Rows are points. Each copy is the shape, with its points in the same order, turned, moved and blurred by noise. Say if it was mirrored as well.

Shape (8 x 2):
1  6
-1  9
42  -18
-18  -14
-25  22
-13  -31
-11  -17
-9  -10
Copy 1, 8 rows:
6  0
6  3
19  -45
-21  -4
-2  29
-27  -16
-17  -10
-15  -3
Copy 1 is: only turned
Copy 2 (8 x 2):
-9  4
-5  4
-60  8
-7  -26
18  1
-18  -32
-12  -23
-10  -16
Copy 2 is: mirrored
Copy 3 (8 x 2):
12  -3
13  -6
6  43
-14  -13
17  -34
-28  -4
-13  -7
-6  -8
Copy 3 is: mirrored

Shape:
8  27  -21  -5
-31  -28  23  5
1  13  12  2
-36  9  11  23
-46  -13  26  23
-35  28  -22  -36
3  -20  -16  -6
Copy 1, 7 rows:
-5  21  -31  17
-32  -15  25  -25
-14  19  6  8
-52  4  5  4
-58  -11  23  -12
-31  31  -45  -26
2  -17  -14  -8
Copy 1 is: only turned
Copy 2 (7 x 4):
-4  21  -21  7
-5  -25  39  -20
5  14  13  -1
-26  -1  34  6
-24  -18  52  -6
-43  18  -18  -28
9  -21  -11  -11
Copy 2 is: only turned
Copy 3:
2  35  -4  3
9  -35  19  31
8  13  24  16
1  -4  10  51
5  -28  18  60
43  20  -30  17
-7  -9  -6  -5
Copy 3 is: mirrored

Shape (10 x 6):
27  35  9  35  -7  -47
-15  29  -8  14  23  -17
-3  10  33  -27  -37  23
-36  -17  -6  -5  -13  -15
11  5  -36  -32  -27  20
15  -12  30  12  27  21
29  26  27  9  4  23
26  -27  -39  23  34  -28
-36  41  17  -27  -23  23
23  -11  -32  21  -25  20
Copy 1:
15  45  26  2  0  -51
-18  36  9  19  23  -11
-6  -45  26  -29  -28  -2
8  -25  1  27  21  1
26  -6  19  -18  -4  45
-17  2  -36  -9  -22  -19
-18  18  2  -26  -41  -12
33  47  -44  13  32  -11
-34  -26  47  -4  -11  12
40  21  -4  10  -29  16
Copy 1 is: mirrored
Copy 2 (10 x 6):
29  54  5  1  1  -12
-20  29  6  9  24  5
2  -20  15  -59  -7  29
-42  -8  7  -12  -19  -4
3  -35  -29  -9  -6  34
9  -18  53  -2  28  3
32  2  31  -17  28  25
4  -11  2  55  11  -32
-32  4  7  -52  10  49
21  -23  4  26  -22  27
Copy 2 is: only turned
Copy 3 (10 x 6):
47  47  33  24  20  -19
2  33  -2  4  36  3
30  -8  44  -41  -17  36
-17  7  8  -13  -18  -8
41  -12  -30  -30  -17  19
7  -18  32  30  12  29
39  1  36  2  12  39
9  -5  -27  50  16  -28
13  21  15  -60  7  44
40  2  -21  23  -37  26
Copy 3 is: only turned

Shape (15 x 9):
3  6  18  19  10  2  18  10  -10
-9  1  16  -3  2  1  37  -6  -13
13  -11  13  3  28  -22  -23  -17  -15
-17  23  -20  -3  -4  28  -5  -14  3
-8  -6  -17  -7  5  -35  -4  15  11
-1  -26  -27  -27  28  -16  -10  2  13
-14  0  11  -13  11  -4  4  27  16
1  -14  31  11  -7  7  24  12  -11
-12  23  23  9  5  13  25  13  -27
-2  18  -11  6  -17  13  -4  -9  3
17  -6  -11  -3  38  -28  -2  -9  22
10  12  12  -2  -2  5  23  17  -24
-22  15  -7  -5  -2  12  3  -17  6
-1  -14  -21  23  41  -23  -18  -25  -12
-8  11  -10  16  3  29  14  0  -8
Copy 1:
-1  1  5  9  2  -19  15  11  -19
1  4  16  1  10  -2  35  -8  -9
25  9  9  -3  34  -12  -30  4  -23
-15  10  -3  25  -4  37  -6  -5  -9
4  7  -21  -20  12  -8  -14  -5  19
12  13  -13  -19  38  21  -18  15  23
-8  9  10  -19  -8  -1  1  14  14
8  -17  15  -7  -3  -10  28  10  -21
-11  18  14  7  -11  -10  30  4  -29
0  -4  -11  21  -9  18  -7  -11  -12
17  10  -2  6  38  -14  -22  12  25
13  16  0  3  -8  -7  27  7  -21
-13  4  7  16  3  23  -3  -14  -3
0  6  -13  10  60  -7  -30  5  -17
-15  0  -5  24  1  17  13  12  -20
Copy 1 is: only turned
Copy 2, 15 rows:
2  0  29  7  -4  -8  18  10  7
10  -20  9  -1  -15  -10  32  -7  -3
9  14  22  29  3  -25  -17  -27  -8
-16  1  -25  -9  8  15  -1  -10  5
12  -10  -16  28  4  -37  -15  16  12
9  -30  -13  12  17  -31  -37  -18  15
-19  -21  -1  3  -1  -36  1  13  15
1  -8  24  -12  -23  -19  20  13  -10
-13  -3  17  0  3  -7  39  6  -10
-1  15  -18  -10  -10  11  -4  5  1
17  -6  3  30  10  -30  -24  -18  39
7  6  14  -16  3  -16  28  11  -10
-15  -8  -21  3  -3  7  4  -14  3
18  0  16  50  16  6  -29  -19  3
-7  -8  5  -7  6  21  10  11  4
Copy 2 is: only turned
Copy 3:
4  -6  20  5  22  -10  3  -10  -14
7  -2  6  -25  34  -6  16  -4  -22
14  -13  6  -4  27  -18  -37  -9  28
-9  6  -12  -13  -13  20  12  -25  9
-22  4  -19  6  21  -9  -14  23  12
-11  -10  -41  -12  4  -26  -24  16  15
-21  -4  5  -11  1  -16  -8  18  -12
4  -25  25  -10  27  -4  10  6  -19
1  2  22  -9  23  8  2  -16  -39
1  3  -2  -2  0  22  14  -10  14
6  8  -17  5  16  -43  -12  6  26
17  -3  10  -2  20  5  0  2  -29
-12  6  -5  -20  2  12  13  -16  7
-3  -13  -20  8  35  -22  -28  -29  33
-1  -10  -3  0  1  8  15  -28  -11
Copy 3 is: mirrored

Shape, 14 rows:
7  -4  -14  6  18  16  -1  30  -5  -5  3
-11  -7  2  -1  -2  -5  10  -12  7  10  -13
4  -8  6  5  9  -12  9  -14  7  10  7
14  11  -8  0  7  -13  -25  15  -15  -12  -6
14  -5  -18  -23  -2  2  -3  -1  -11  41  -13
5  3  -16  -2  20  9  -3  -10  3  -8  -12
10  -7  13  -7  7  9  11  -11  -12  -12  -5
-28  3  -12  4  19  -11  13  12  -11  1  -11
4  6  7  -12  16  -10  -31  -13  -11  -9  5
3  6  15  -13  10  0  13  15  14  -10  -7
1  14  -7  5  -13  11  -5  25  15  2  -11
5  32  60  -5  19  -2  18  -12  -9  -2  -15
12  2  0  2  16  -7  14  2  0  -11  -9
12  7  -9  -5  -8  4  16  -6  9  -9  41
Copy 1 (14 x 11):
1  -6  -2  8  -8  20  -9  38  -1  -11  -7
-2  -5  -6  -1  -10  -10  9  -13  14  6  -3
14  -14  -11  2  5  3  19  -4  13  -1  -3
6  4  -3  -8  15  1  12  34  -22  3  -9
12  10  -26  -20  -24  8  12  17  15  26  -21
12  5  -3  -8  6  6  -13  2  -2  -10  -17
-2  -16  -6  -11  -8  16  10  -8  -13  -9  -9
-21  -5  -11  19  6  -13  -7  13  3  6  -20
4  -3  -7  -24  35  8  13  10  -9  5  -5
-16  8  0  3  0  9  20  6  2  -23  -8
2  25  17  13  -13  4  6  24  0  -1  4
-19  -11  23  7  16  26  46  -27  -7  -2  -30
5  -5  -6  7  0  4  14  3  -8  -17  -18
14  5  -29  15  7  28  9  -4  -3  -12  23
Copy 1 is: only turned
Copy 2 (14 x 11):
18  5  -23  -2  -11  5  -13  18  -10  -17  -15
-1  4  4  8  -6  -14  3  -1  19  8  -6
9  -3  -10  6  9  -9  10  -8  7  18  -2
24  4  -10  -27  1  -17  -26  4  -15  -6  -2
-12  7  -19  -15  -25  -20  4  -33  2  -8  -22
19  -6  -10  -6  0  -4  -12  -3  21  -13  -13
12  2  17  -1  9  9  10  -7  2  -9  -12
-5  20  -3  6  3  -15  -23  18  10  1  -26
8  -23  2  -29  14  -6  -17  -7  -3  3  1
9  9  -1  -14  -1  4  14  23  14  -1  -11
11  18  -14  -11  -23  -14  -1  19  6  -16  12
-2  29  27  -31  17  32  11  0  16  20  5
22  13  -4  -4  11  -3  5  4  6  -1  -16
1  -7  -22  3  24  -3  28  7  -3  -17  10
Copy 2 is: only turned
Copy 3:
21  -20  20  -6  -21  7  21  14  12  3  3
4  -5  -2  0  7  -1  -2  -21  3  -11  -1
4  -15  9  18  4  -6  7  -21  -6  -2  9
27  -9  10  9  -4  -4  -5  33  -11  7  -9
20  -16  -11  -14  9  20  -5  -14  -7  35  0
35  -6  1  -1  -7  3  9  -2  -6  -13  9
5  4  14  -4  0  -2  -2  -1  -10  -8  26
24  -2  19  -7  -6  -20  5  -13  17  -3  -18
28  -2  21  19  -7  4  -21  7  -28  -3  2
12  -6  14  12  0  -3  -4  6  27  -7  19
6  -8  -7  7  -2  16  10  19  24  -6  -12
10  35  41  23  37  0  -10  -4  10  -7  28
16  -6  11  6  4  -16  9  4  2  -5  15
-4  -2  -2  31  -33  -3  15  -5  -4  8  20
Copy 3 is: mirrored
Copy 4, 14 rows:
21  -7  -16  -1  25  7  -12  11  10  -4  -10
2  -5  4  5  -12  -20  0  -5  1  22  -12
11  -2  6  -11  -5  -8  -2  -16  -1  18  4
6  14  -1  10  28  -13  -19  -1  -15  -16  1
4  -22  -5  -20  13  -35  -25  8  -24  19  -15
3  -4  -7  5  15  -5  -15  -18  3  3  -21
-5  7  0  -16  -3  -2  8  -4  -4  -5  -21
7  0  -26  19  13  -13  10  1  2  25  -3
-11  13  17  -5  32  -10  -5  -19  -11  -4  4
19  10  2  -5  6  -22  9  -1  18  -2  -16
19  4  5  13  7  -15  -24  26  14  4  -15
15  53  21  -19  -1  -20  31  -7  -7  19  -28
19  8  -12  -2  0  -9  3  -15  2  -3  -14
-3  10  -6  -29  -7  3  -27  -4  27  2  16
Copy 4 is: only turned

Shape (17 x 12):
-13  10  -7  -30  28  10  8  9  4  -14  13  18
3  12  3  -14  -10  15  20  -17  8  15  -41  -10
-30  -35  -31  13  -21  3  37  22  7  18  -36  6
19  -37  23  12  21  -12  16  -13  7  25  -12  -19
4  10  8  -20  -20  7  -6  -8  -16  15  9  33
-27  -31  14  -34  17  25  12  15  -17  -15  -9  23
15  0  -25  -30  25  -13  -23  -19  -11  14  -11  -6
10  1  -24  -37  -4  13  -22  -1  11  -14  6  33
11  8  23  -2  -13  -18  12  -1  18  1  -5  -13
22  -11  8  17  -17  19  13  20  -13  29  1  -1
0  16  -19  8  -18  27  -3  1  -26  -17  17  5
1  8  15  15  -8  -16  -2  -17  8  2  -25  7
16  -34  16  -5  28  -8  -19  -1  -25  19  -38  -24
23  11  20  21  -16  7  -13  37  8  35  -20  4
-7  10  12  -23  -13  -12  -4  25  6  -20  12  -2
13  8  13  -11  23  -12  17  9  -28  -6  -23  -9
-14  -2  18  -13  18  -2  8  -1  21  36  -7  -14
Copy 1 (17 x 12):
-14  -11  -16  -35  4  -2  0  1  -20  -5  24  -4
-2  7  7  18  -30  9  5  -8  12  15  15  -33
-32  -23  -18  24  -15  9  48  39  29  -4  13  -35
39  -44  7  17  -15  -4  12  6  6  -5  -17  -27
-13  4  6  -12  -17  -22  10  4  4  30  1  22
-30  -48  -7  -39  -11  10  20  1  -9  22  14  -13
2  -9  -32  6  -7  -37  -21  -10  -12  13  -6  -22
-21  -8  -36  -16  -13  -14  -18  2  4  16  21  24
8  -13  27  23  -14  4  -8  9  -3  -10  9  0
12  -5  10  0  -21  6  13  46  11  20  -18  -7
-32  19  -8  -23  -22  4  -3  19  -1  -1  -24  9
1  -5  8  33  -12  6  12  -11  -4  0  -7  4
14  -46  -8  20  -12  -7  -5  0  -19  32  -32  -42
18  3  10  30  6  19  3  43  -1  38  -6  2
-28  -18  17  -2  1  0  -19  20  -19  -3  17  11
1  -14  5  3  -24  -1  5  7  -45  6  -3  -28
18  -17  15  5  19  -7  5  0  11  5  14  -30
Copy 1 is: mirrored
Copy 2 (17 x 12):
0  12  -2  -24  39  22  -21  7  0  -10  5  -18
23  27  20  -1  -2  23  18  2  -3  15  -34  -2
-25  -2  8  9  24  -1  37  -2  -17  5  -21  47
24  -12  51  2  -2  -7  11  -18  20  8  -4  2
11  19  12  12  1  47  -19  17  -4  -6  9  8
-15  -14  22  -23  30  28  -5  5  -27  -35  -2  -15
36  -1  -1  14  12  7  -49  -4  6  4  -23  -3
8  10  -25  -3  8  42  -28  16  14  -27  -10  -1
5  19  19  -17  -22  8  6  -1  15  24  4  -4
17  6  24  28  6  6  23  34  1  1  17  17
3  33  -21  28  10  10  -3  20  -19  -14  18  -14
-6  23  27  10  -17  10  -12  -1  6  10  -17  1
35  -29  47  14  -6  -14  -19  5  -8  2  -23  -5
3  8  30  18  -15  5  3  60  12  18  0  16
-7  8  -6  -30  -7  11  -16  22  -8  10  15  -12
27  23  38  -20  9  -14  -20  10  -16  -1  -3  -1
11  -9  31  -5  18  24  3  2  19  35  -13  -4
Copy 2 is: only turned
Copy 3 (17 x 12):
-23  11  -9  -24  26  11  -20  16  -13  -10  -5  -12
-19  25  21  9  -18  -16  -13  -20  23  17  -21  -21
-15  -31  -1  2  -41  -17  -28  30  30  17  -2  -37
22  -5  17  36  1  -2  -6  -17  3  18  30  -33
-20  16  13  -13  -14  -5  -17  -7  -15  7  9  35
-25  -13  29  -29  -4  21  -22  15  -24  -3  2  -31
-1  2  -32  -8  15  6  -11  -40  -16  22  -15  -8
-7  18  -18  -41  -7  18  -34  -5  -6  -10  -9  24
9  30  5  13  0  -29  -4  -4  6  -7  12  -14
2  19  6  9  -30  4  4  16  2  36  25  0
-26  16  -12  -2  -26  11  16  17  -15  -3  -12  17
6  6  15  17  -3  -28  -6  -6  7  -1  -12  5
28  -12  14  7  1  2  5  -27  -25  43  -6  -37
27  29  20  -14  -6  -14  2  17  18  49  12  15
-9  33  -5  -29  2  -24  -2  14  -13  -20  14  -11
-7  25  10  12  9  -14  -8  7  -32  20  -15  -32
-13  -1  13  -2  22  -12  -6  -22  21  22  22  -27
Copy 3 is: mirrored
Copy 4 (17 x 12):
-12  20  -7  -6  30  4  19  11  -7  -30  5  5
-26  -7  5  -21  -23  16  11  1  0  6  -18  -18
-9  -14  -48  32  -33  27  24  27  -12  18  -6  -13
-10  -21  0  6  0  -39  14  -16  -14  33  -26  -10
12  11  7  -25  -13  6  0  9  -18  -6  14  27
-13  -25  -16  2  19  5  14  24  -33  -41  0  8
11  14  -25  -46  16  -16  -4  8  7  5  -24  -5
23  6  -11  -28  11  13  16  14  19  -28  10  24
-24  6  17  2  -20  -21  11  4  13  10  1  2
19  -8  8  11  -25  -5  5  2  -23  15  17  -19
12  22  -16  -3  -18  11  -14  -16  -5  -29  29  -4
-17  4  5  1  -21  0  -10  -6  9  13  -18  17
2  -31  -16  -13  7  -36  -23  10  -15  11  -34  -25
16  -3  33  14  -18  4  -17  24  1  30  9  -19
-20  15  3  1  -4  -19  3  29  12  -20  25  11
-14  11  5  -4  -8  -23  -5  14  -17  -21  -30  -22
-30  -1  3  -12  16  -8  15  11  -12  33  0  -11
Copy 4 is: only turned

Shape:
29  18  3  35  16  -2  -4  16  25  -21  6  19
-5  32  -15  -20  4  -14  -15  -26  16  -26  26  -18
-4  -22  -1  -35  -28  14  25  12  9  38  -26  12
13  -1  25  8  18  8  2  42  -28  -20  10  -5
26  2  4  12  8  -8  -46  1  -27  -22  30  14
-23  -13  3  -15  -2  0  8  -13  21  58  35  -19
28  22  5  -12  12  8  -6  41  7  -14  13  -4
-35  -8  0  5  -37  19  13  4  5  39  8  0
7  -10  -20  3  8  -14  5  -29  -2  -15  39  -17
40  -3  38  4  31  28  -9  24  -8  -28  -9  6
27  16  24  4  -3  -14  17  13  -9  -39  17  19
-44  -10  -1  -27  -38  33  17  8  -3  19  16  32
28  29  34  22  16  24  -7  0  -25  2  4  0
9  12  9  17  15  -13  -13  21  -32  -29  -15  3
-22  -10  -10  -8  3  34  11  9  -5  0  -2  6
-9  14  35  8  33  0  -12  16  -12  -21  -4  37
-13  -12  5  3  -25  -16  -21  -20  17  -36  22  -25
Copy 1, 17 rows:
-1  -7  32  2  24  -20  3  27  -17  38  -23  -14
33  25  9  -5  49  2  1  3  -2  -14  8  -19
19  3  -12  15  -60  28  12  -8  10  6  -14  10
-15  -34  19  -36  -7  15  6  11  9  33  3  -38
4  -7  0  -21  15  -19  -22  11  -16  28  38  -22
-2  31  -14  8  -9  -11  32  -3  50  -3  17  23
3  8  13  -19  2  24  10  36  -2  27  -5  -37
-10  -5  -13  33  -28  16  24  -4  7  -3  7  30
28  -12  -6  0  26  -27  -2  6  20  -6  16  -19
-7  -14  35  -25  -3  20  -21  3  9  58  -7  -45
16  -26  36  -1  3  -5  14  3  -20  21  3  -46
28  -10  -12  30  -26  39  40  -16  3  18  19  32
-30  1  9  10  12  4  -7  -14  -1  36  9  -45
-14  -29  2  -32  2  6  -8  -6  -30  13  -5  -38
11  -20  -23  -2  -5  32  11  -8  14  17  -6  1
0  -9  25  -28  13  5  9  -29  -24  51  -1  -14
22  -17  31  -3  27  0  -11  9  6  -27  16  10
Copy 1 is: only turned
Copy 2 (17 x 12):
-12  30  4  11  14  -14  -19  13  0  -7  -37  -19
0  -28  -16  -29  -8  -5  -10  -9  24  4  5  -39
46  24  18  13  -30  8  26  1  17  21  19  43
-21  34  15  0  -16  -26  24  31  -30  -1  7  -21
-43  14  -4  5  7  14  -8  -2  -28  3  19  -36
15  -19  44  3  0  23  43  2  51  -6  18  -2
4  33  19  -6  -25  -12  -5  25  -7  4  1  -38
24  -1  16  28  -24  10  52  -18  28  -3  6  16
-13  -22  -17  4  16  0  8  23  25  8  23  -22
-17  46  5  -19  -7  -6  -7  42  -36  -20  -1  1
-21  27  0  3  -4  -44  -19  7  -3  -1  15  -11
17  34  -7  9  -30  5  55  -35  36  3  21  17
2  17  11  1  5  -12  1  11  -39  -43  9  -13
-15  13  -3  -4  0  -24  6  9  -47  16  0  -15
18  24  -15  -7  -13  4  44  10  7  5  1  1
-26  39  9  -26  10  -21  13  -13  -24  -2  -10  -2
-33  -37  -17  -3  -25  7  -5  5  16  9  3  -4
Copy 2 is: only turned
